Each row of a before or after table is a point. The points were changed in one or more steps. Then noise was added and the rows were shuffled. The steps act on columns, c1 being the first. What was done? A step turns or swaps two columns, mirrors them in a line or flattens them onto one, adds a multiple of one to another, or multiplies or shifts one. Angles are multiples of 10 degrees, from the lower column toward the higher: turns from -170 to 170, lines from 10 to 170 but not 90. Use the fewest steps. Two steps may share a column if one is a turn and the other turns, adds or multiplies; they go together, in the order done. Otherwise the lowest column goes first.

Before (13 x 3):
[[-33 -41 -17]
 [-67 -20   5]
 [-23  28   3]
 [-43 -11 -45]
 [-65 -30 -16]
 [-95 -40  42]
 [  0 -13  -4]
 [ 32  73  15]
 [ 30  64  15]
 [-56 -34 -22]
 [-86 -25   9]
 [-35 -19 -16]
 [  4  -1 -12]]
After, 13 rows:
[[-25  28  11]
 [  1 -15  -6]
 [-94 -18  -6]
 [-56 -36 -13]
 [ 37  68  24]
 [-34 -45 -15]
 [-40 -22 -11]
 [-63 -33 -12]
 [-88 -21  -4]
 [-38 -21  -6]
 [ 32  61  22]
 [-68 -15  -3]
 [  5  -8   2]]
Steps: flatten c2 and c3 onto the line at 20 degrees

Before:
[[ -11  -58  -57   48    1   -7    2  -40   15]
 [  38  -13   -1  -41   45   42  -41   22    0]
 [ -26   -7   18  -30   87   62   27  -39  -22]
 [ -24    2   23   22  -71    9  -22    9   12]
 [  -1  -34   97  -31  -13   -7  -32  -23   24]
 [ -32  -27    1  -40   49   56   39  -18    6]
 [   3   52  -31   57  -25 -103   18   11   96]
 [   6    6  -29  -62  -33   -1   29  -28    1]
 [  47 -100   -1  -36   -3 -105    7   37   44]
 [  39   59  -48   49   15  -29  -15  -34  -22]
 [ -62  -66   32   -4  -14  -14   -2   46  -15]
 [ -19    7  -47  -17   38  -24  -30  -32   15]]
After (12 x 9):
[[ 42  17  56 -37   7  61 -15  10 -41]
 [-22 -49 -41  -4  -7 -36  39 -14 -16]
 [-11 -64 -31  11  -2 -19  32  11 -49]
 [-38  -9  15  27  -5   0 -21  -7  13]
 [  0   5 -56 -40   0   9  29 -14 -23]
 [-13  23 -12 -49   1   8 -34 -23 -25]
 [  0  94  63 -21  -2  72  20 -84  46]
 [ 45 -44 -38  -7   8 -17 -42   7  19]
 [-60  24 -10  29 -11 -59  -1  30  39]
 [-11  18  56 -44   0 -57   3 -26 -34]
 [ 45 121 -37  -6   9 -81   9 -28  53]
 [ -3  17 -46  90  -1 -32 -30 -31 -12]]
Steps: flatten c1 and c5 onto the line at 10 degrees; turn c2 and c6 by 100 degrees; mirror c3 and c4 in the line at 50 degrees; turn c8 and c9 by 70 degrees

Before:
[[  21   28   -5   17   14   -2  -41   -6   15    7   14   20   20  -35]
 [ -43 -101  -74  -16  -19   -1   -3  -22  -38  -18  -10   17   -9  -26]
 [  -1   -7    7  -32   28   20   17   22    1   17   -7   -9  -16  -15]
 [ -14   31   23   -7   30   42   14  -73   11   11  -38   23  -26  -29]
 [  10    6    7   71  -16   40    8   21    7  -11  -44   15  -12   -9]
 [ -40   36   -3  -21  -10   15    4    2   -7   -1  -30   37  -16   12]
 [  19  -26   18  -10    5   36   19   33  -23  -13  -32   23   70   14]
 [  11  -16  -29  -28   54   19   -5    3  -38   -4  -44  -53   46   -8]
 [ -53   -8   18    8   -6   11  -14   11    5  -42    8   24  -17  -29]
 [  -8    2    4   14   -6  -56   18  -39  -25    0  -28   23   17  -12]
 [  18   25   31  -27  -20  -13  -42  -19   -4   -5  -21   29    6   55]
 [  19   11    5  -28  -22   36   27   33   -5  -13  -41  -40   49   16]
 [  17   25   -4  -12    8    4    0   10    5   -5   97   25  -13   60]]
After (13 x 14):
[[ 23 -13  -5 -23  13  -2  12  39   2 -27   6  15  20 -34]
 [  7   6 -29  57  54  19   5   3 -42  17 -16 -20  47  -8]
 [-51 -29  18 -26  -9  10  13  10 -20  31   2   4 -16 -28]
 [ 19 -17   7  44 -19  34  23 -35 -40   0 -16 -19  49  17]
 [-43 -24  -5 -34  -9  13   1  -4 -10 -27 -13 -26 -18  12]
 [ 20   8  14 -19   4  38  25 -31 -58  29 -13 -13  68  14]
 [ -2  18   8  14  25  18  14 -23 -19  -1  -4 -30 -16 -15]
 [ -6  -3   5 -25  -6 -56 -41  -4  40  -1  -8   9  17 -11]
 [-14 -10  21 -24  30  43 -75  11 120 -32 -14 -12 -25 -25]
 [-43  49 -76 -14 -19   1 -19  12  -8  89  -4 -19  -7 -28]
 [  9 -12  10 -28 -15  41  16 -16 -19   0 -16  65  -9  -6]
 [ 17 -21  -5 -21  10   2   8  -5 -11 -14  40 -18 -13  61]
 [ 18 -18  33 -20 -19 -11  -3  48   1 -14  -7 -31   7  54]]
Steps: turn c2 and c10 by -130 degrees; turn c4 and c12 by 100 degrees; turn c7 and c8 by -110 degrees; add -1.5 times c7 to c9; multiply c11 by 0.4
